Every row gives one point. To make a cloud, some directions were put in groups of two or more. Within a group, all points are equally far from the middle, so they leave a hole (a ring in 2 directions, a hollow ball in 3). The other directions are filled evenly. Then the cloud was stretched, turned, moved and blurred a little. Count the holes, and give their numbers of directions, smallest first.

Cloud, 20 rows:
[[ 1.39  0.82  2.18]
 [-0.17 -1.17 -3.60]
 [-1.70 -0.85 -0.02]
 [ 3.23 -1.21  0.37]
 [ 2.34 -0.16 -0.41]
 [ 0.77  1.59 -1.80]
 [ 1.71  0.66 -0.53]
 [ 0.63 -1.80  1.35]
 [ 0.94 -3.24  0.80]
 [-0.81 -1.32  0.33]
 [ 0.98 -1.55  2.14]
 [ 0.60 -2.41  1.45]
 [ 0.99 -1.33 -2.56]
 [ 3.54  0.32 -1.01]
 [ 2.17  0.03  2.37]
 [-1.44 -0.42 -2.65]
 [-0.63  0.73 -1.84]
 [-1.16 -0.03 -3.26]
 [ 2.94 -0.84 -2.26]
 [-0.32  0.37 -2.33]]
Holes: 0

Cloud:
[[-1.41 -0.64  0.69  2.37]
 [ 0.33  1.79 -1.60 -1.21]
 [-0.11  0.92 -0.75  1.91]
 [-1.86  1.17 -0.58 -0.39]
 [ 2.08  1.02 -1.94 -1.57]
 [ 1.52 -2.00 -3.24 -2.13]
 [-0.18  1.61 -1.04 -2.11]
 [ 2.72 -2.68  1.06 -0.29]
 [-0.17  0.52 -2.36  1.15]
 [-0.50 -0.05 -2.57  1.22]
 [ 0.86 -4.01 -0.28  0.97]
 [ 2.36 -2.12  0.98  1.52]
 [ 2.08 -1.90  2.34 -0.08]
 [-1.54 -2.83  0.70  1.57]
 [ 1.92  0.71 -0.12 -2.81]
 [ 1.11  0.69 -2.93 -1.63]
 [-2.16 -2.64 -0.81  0.66]
 [ 2.01  0.71  1.79  0.23]
 [ 1.15 -1.07 -0.19  2.74]
 [ 1.58  1.43  0.02 -2.14]
 [ 0.83  1.14 -0.22 -2.92]
 [-1.59  0.52  1.57 -1.57]
 [-1.82 -2.06  1.62 -1.44]
 [-2.18 -2.19  0.13 -1.86]
 [-1.69 -2.96 -1.61 -1.41]
 [-0.04 -0.89 -3.08 -2.66]
 [-1.99  0.07  1.62  0.88]
 [-1.99  0.09  1.52 -1.35]]
Holes: 1 (4)

Cloud:
[[-1.55 -1.96  0.93  3.03 -0.30 -0.84]
 [ 1.75  2.65  3.23  1.15 -0.08 -0.21]
 [ 2.45 -0.50  1.58  0.30 -3.41  0.14]
 [ 0.51  1.04  2.29  0.00 -3.52 -1.29]
 [ 1.96 -0.25  0.07  2.61  0.47 -2.35]
 [-0.12  0.44  1.20 -1.11  0.28  2.74]
 [ 2.50  2.16  2.80  0.83 -0.96  0.47]
 [ 2.29  1.06 -1.22 -0.02 -1.07  2.30]
 [ 0.36 -3.12  1.52  0.09 -1.02  0.67]
 [ 0.89  0.47 -0.87 -0.66 -0.72 -2.19]
 [-1.38 -0.64  1.00  3.67 -2.20  1.24]
 [ 2.39 -1.42 -1.38  2.00  2.05  0.84]
 [-0.49 -0.14  2.52  0.21 -2.06 -2.00]
 [-1.57 -1.12 -0.32  3.58 -1.57 -0.85]
 [-0.34 -2.47  0.53 -1.25 -2.16  1.01]
 [ 1.90  0.11  1.21 -1.27 -3.25 -1.12]
 [ 0.05  2.38  3.37 -0.52  0.79 -0.68]
 [ 3.12  0.21  2.50  0.70  1.21  0.27]
 [-1.08  2.56 -0.43  3.14 -0.32  0.33]
 [ 2.04  1.41  2.01  2.26 -2.81 -0.36]
 [-1.50  0.31  0.39  3.99 -2.32 -0.53]
 [ 0.56 -0.69  1.42  2.82  1.66  2.00]
 [-1.68  0.84 -1.28  2.89 -2.19  0.19]
 [-1.66  2.13  2.66  0.14 -2.51  0.47]
 [ 2.23 -2.61  1.65  0.31 -0.06  0.16]
 [ 2.03  0.33 -0.98 -0.85  0.02 -1.86]
 [-1.60  2.74  0.22  0.15 -0.65  0.99]
 [ 1.81  1.22  1.79 -1.97  0.64 -1.30]
 [ 1.44 -0.32  0.96  3.13  1.10  2.25]
 [-0.43 -0.50  1.16  3.21  1.92  1.59]
 [ 0.57  1.20 -1.44  2.36 -2.53 -1.61]
 [-0.74 -0.37  2.62  0.44 -1.28 -2.03]
 [ 1.41 -1.44  1.88  1.61  1.72  1.60]
 [-1.00 -0.67 -1.94  1.18 -2.46  1.61]
 [ 0.16  0.28 -1.09  3.26  0.22  2.53]
 [ 2.38  1.96 -1.48  0.75 -2.58  0.06]
 [ 2.09  0.05 -1.03 -1.07 -2.30 -1.42]
 [ 1.22  3.17  1.24 -1.29  0.37 -0.30]
 [ 1.65 -2.24 -0.49 -1.83 -1.55  0.58]
 [ 1.97 -1.76 -1.90  3.06 -2.22  0.94]
 [-0.31 -1.65 -0.50 -1.36  0.94  1.06]
 [-0.94 -1.49  0.72 -1.64  0.74  0.85]
 [ 0.22 -2.05  1.47  2.16  1.82  0.99]
 [ 1.61  0.34 -1.64  0.29 -2.06  2.37]
 [ 2.70 -2.11 -2.32  1.85 -1.06 -0.22]
 [-1.61 -1.72  2.43  0.97  0.14 -0.50]
 [-0.70 -0.35 -0.57  2.78  0.13 -2.10]
 [ 0.70  2.67  2.66  2.72 -1.16 -0.37]
 [-1.85  0.64 -1.32  1.19 -2.46  0.80]
 [ 2.87  0.17  1.50 -1.99  0.88  0.52]
 [-0.76  2.06  3.65  0.95  0.91 -0.30]
 [ 2.73 -1.57 -2.04  0.13  0.61  0.01]
 [-0.03  3.00 -0.34  3.25 -0.75 -0.29]
 [ 0.72  1.87 -1.06  2.98 -2.43 -1.09]
 [ 0.09 -1.09 -2.26  1.17 -2.49  1.77]]
Holes: 3 (2, 2, 2)
